Each wall is flat, endless, passes through zero and stands at right angles to its row. A trip goes straight from one point to another. List the walls that it crosses, first one first.

Walls:
(1): [-16 -31  -2]
(2): [ 30 -25 -37]
(3): [-6 20  3]
(4): [ 31 -22  -5]
(5): [ 31 -21 -28]
(6): [19  7  9]
Trips:
[  3 -18  12] to [-11  10  -5] => 6, 2, 5, 4, 3, 1
[33 -5 50] to [ 28 -40 -12] => 5, 2, 1
[-4 -3  6] to [-29  19  25] => 3, 1
[31 19 31] to [39  9  4] => 5, 2, 3
[-8 29 -3] to [ 1 21 12] => none
[12 44 15] to [-11  35 -25] => 6
[ 17 -17 -46] to [ 7  5 -4] => 1, 6, 3
[ 9 21 14] to [  5 -12 -17] => 4, 5, 2, 3, 1, 6

Walls:
(1): [-30  16 -25  24 -33   9  46  -9]
(2): [-20  -1  -6  22  -5  -2  18 -22]
(3): [ 19  -3   5 -14 -25  -8 -21  -7]
(4): [  6  15   0  29  19 -10   0  -3]
Trips:
[ 10 -50 -21 -34 -12 -18  15 -30] to [ 36  34   7   1  19  17  -4 -10] => 2, 4
[39 -6 52 47 -5 33  3  2] to [  5   7  28 -15  17  19 -40 -37] => 4
[ -9  14 -14 -43  -1   0  27  28] to [  5 -21  23   0 -21 -20 -27  -2] => 3, 1
[-27  39  14  -4  23  10   0  23] to [-28  17  -4  27 -32 -11   2  -2] => 2
[ 10  57  28   9  12   1  -4 -21] to [ 11  -2 -16  -7  -4 -47  49  35] => 1, 2
[  8   5  16  -2 -24 -22   9  16] to [-16  -5   6  13   5  -4   7 -16] => 2, 4, 3
[  2 -12   7  -6 -20  -5  16 -14] to [ 12   7   6  30   9  29   2 -15] => 4, 3

Walls:
(1): [  9 -21  -9   4  27  25  -6  14  20   1  -9  22]
(2): [-60  36 -16  -1  -5  13 -24  -9 -12   8  -4  23]
(3): [-28 -26  -8   1 -16   2 -10  21 -20 -12  12  -6]
(4): [-15  10  -7 -24  -2  11  33  12  41  -7 -21 -12]
(5): [ 11  -4   6  34 -24  -2   8  28   3 -33 -15   4]
(6): [ 17  15  -3  -9  25   0   2  -4  23 -24   8 -10]
(7): [ 13 -17  -4  23  23 -12   4  12  37  24  19   7]
(8): [ 30   4  -8  18 -22  -8 -15  11  -5 -24  24  22]
Trips:
[ -4 -40   9   2  10   0  -7  12 -15  28   2   0] to [  0  -1  37   0   4   4 -20 -11 -24   0  -9  -8] => 7, 1, 2
[ -6  13  31 -29  15 -26  -7   1  -3  11   3 -43] to [  6  11  29 -18  -6 -30  17 -12   7  -4  14   1] => 8
[-24  23   3 -13   5 -24  21  -5  14 -16 -34 -13] to [ -2 -44  -8 -34 -19   1 -27  21  38 -20  14  20] => 3, 1, 2, 7, 8
[-29  10  10  41  11  -8  21  -7 -18 -18 -29 -35] to [-17 -17  21  26  29   1   6 -15 -13  17  26   8] => 4, 7, 5, 1
[-16 -25 -12  -7   7  -7  -4 -17  32  22  -4   4] to [ 14 -27 -13   2 -34  -1  -5  -1 -20 -18 -24  22] => 3, 2, 5, 8, 4, 7

Walls:
(1): [ 28 -31 -14 -37  32  30  27   5  19 -34 -11  -2   1   1 -10  -4  29  35]
(2): [ 19  25 -36  -5 -14 -11 -15  14  -4 -32 -18  11  14 -35  37  10 -25  23]
(3): [-20   3 -14  47   4  12  15  43 -12 -22 -22  10   7  -3   1  12   7  -6]
(4): [ 31   0  -5   8 -11  -5  21 -11  -1  25  11  -3  17 -39   5  28 -18  -3]
(5): [-10   4  19  17  -4 -14  16 -23  26  20  -3 -15  -6  11  -8   3  -6  -2]
(6): [ -2  42   2  26 -11 -14  11  14  16  -1 -15  -6  16 -29  21  28   4 -11]
(7): [ -2  31 -19 -27   8 -13   9   7  23   3 -16   3 -14  -6  18  13  -5  -8]
(8): [ 11 -13  24  36 -11  15 -17  10   7   2  11 -23  11  19  -7  -5   8 -17]
(9): [  1  12  -4  -7  -9  -6  -1  -8  21  12  -1  -1  18 -18 -17 -29  19  -7]
Trips:
[ 35 -15  19   7 -16  12  26 -25   8 -42  -6   8  29   7 -12  16 -40 -13] to [ -8   0  -3  -1 -15  -4   9  37 -14  31  16   7 -37  -1  32  -5  19  -9] => 3, 1, 5, 7, 2, 8, 4
[-33  45 -28 -11  25 -29  12  30  -7  -7  -1  -6  25 -13  19  -8  26 -37] to [ 20 -13  10  -9  18  -7  11  -2   8 -17  36  -5   2  16   6  16  17  -1] => 1, 2, 9, 3, 8, 6, 4, 7
[  3 -12 -33  39  19  33 -20  11  -7 -17 -20  -1  23  14   7  30 -26  19] to [ 13   2   2 -24  17  -3 -30  26  -3  13  26  16  10  36  17  10 -15   9] => 4, 6, 7, 3, 1
[  8  20   2 -33   0   1  -6  -3  10  -1  -8 -51  -9 -11  -3 -10  18  18] to [ 20  -4   8   1  15  -4 -13 -13  24  25 -31  13  39  13  -4  10  12 -16] => 2, 8, 4
[ -6 -19 -22  10  11 -26  11  17 -23  18  16  -2   4 -11  -2 -13  18  34] to [-12  -7  20  -7 -19  16 -26  30  29   4   8  40   9 -11   1 -10 -11 -13] => 4, 1, 8, 6

Walls:
(1): [-35   6 -24  -9 -10 -30 -18 -11  23 -35  14 -15  24   0  20   8  10  -6
  -4  -6   0 -22  28 -13  -8   3 -10 -29  -3  24  35   9]
(2): [ 32  -1 -18 -15  11  10   6 -15  -3  21  13  -1  14 -22   3   5  -1  18
 -18  15 -28 -29   8   3  15   1   2 -11  36 -14  11  -3]
(3): [ 13   9 -28  12  -9 -34 -18  30   7   7 -12   9   0  -9 -19  -1 -23  -2
  30   6  10 -13  10 -25  -9   9  -9 -18 -11   9  -4  26]
(4): [ -9  -2   6  18 -42  42 -18  -5  22   1  10   2 -13  -1  -1   6  11  10
   8  -8   3  14  11  -4   2  26   6  12 -10 -14   8  18]
(5): [-31 -15 -28   8 -25   8 -14 -14  -1  21  30   2  -4 -16  23  -2  50 -24
   3 -19 -30   4  15  14 -18  21  12 -15   5  -7 -22  25]
(6): [ -7   5   0 -29  -6  13  -5 -13 -18  -4  26 -18   2  31 -10 -27 -12 -16
 -22   8 -22  -1 -11 -10 -13  41  18 -17  14  12  16 -15]
(7): [ 30 -13  13   4 -17  -5  -5 -12   3  11   8 -22  -6  -1  -6  -2   9 -15
  16   1 -13 -25  -6 -25  14  -2 -18 -12  54  12  -9   8]
Trips:
[-21   9  14  22   2 -19 -10  -4 -10   3 -14 -14   7  17   9 -29   4  -2
  21 -28 -22  -9   1  26 -11 -12  10  -5 -25  -2   5 -23] to [-17   6   2  -7   1  16 -30   4  12 -36  26   7  -3  14  -8 -15  -1  18
   4  13 -16   9  11 -13  25 -44 -24  -6 -11  -1  -6 -10] => 6, 5, 4
[ 20 -22   3  40 -31  10  20   7   2  -1   4   7  35   5  39  29 -24  -1
   0  -1 -60  -8  13  -4   6  14 -22  21 -18  -5  14 -33] to [  4 -20  18 -16  -4  11  31   0  30 -15  -5  15 -15   8   7  17 -14 -20
  25 -13  23 -28  -2 -10  -7  -5 -17 -13 -13   4  17  27] => 5, 3, 2
[  9 -24  23   2  -7 -20 -14 -16  24  -9  29 -15  -5 -15 -17  18   2  60
 -28  32   0   2 -37  12 -25  30  -9 -11 -19 -19  31  25] to [-28  -3  -9   5   9   2   3  -2  20  -1  39  -3  14   8  26 -10  -3  -1
 -10  30  10 -17   0 -30  39  21 -16  25  15  -1  -6   7] => 7, 5
[ -8  -1  14 -12  20 -20  -6  10  29  -1  22  41 -34 -16  10  11   6  -2
 -11   2  11   9   1  -9  14   7  35 -24   3  -5  15   4] to [ 10  12 -43   4   3 -14 -31  21 -10   3  -3  22  32 -20  31 -15 -14  12
   9  17  -2 -22   8  -4  -2  28   7 -14 -23  14  15 -26] => 4, 6
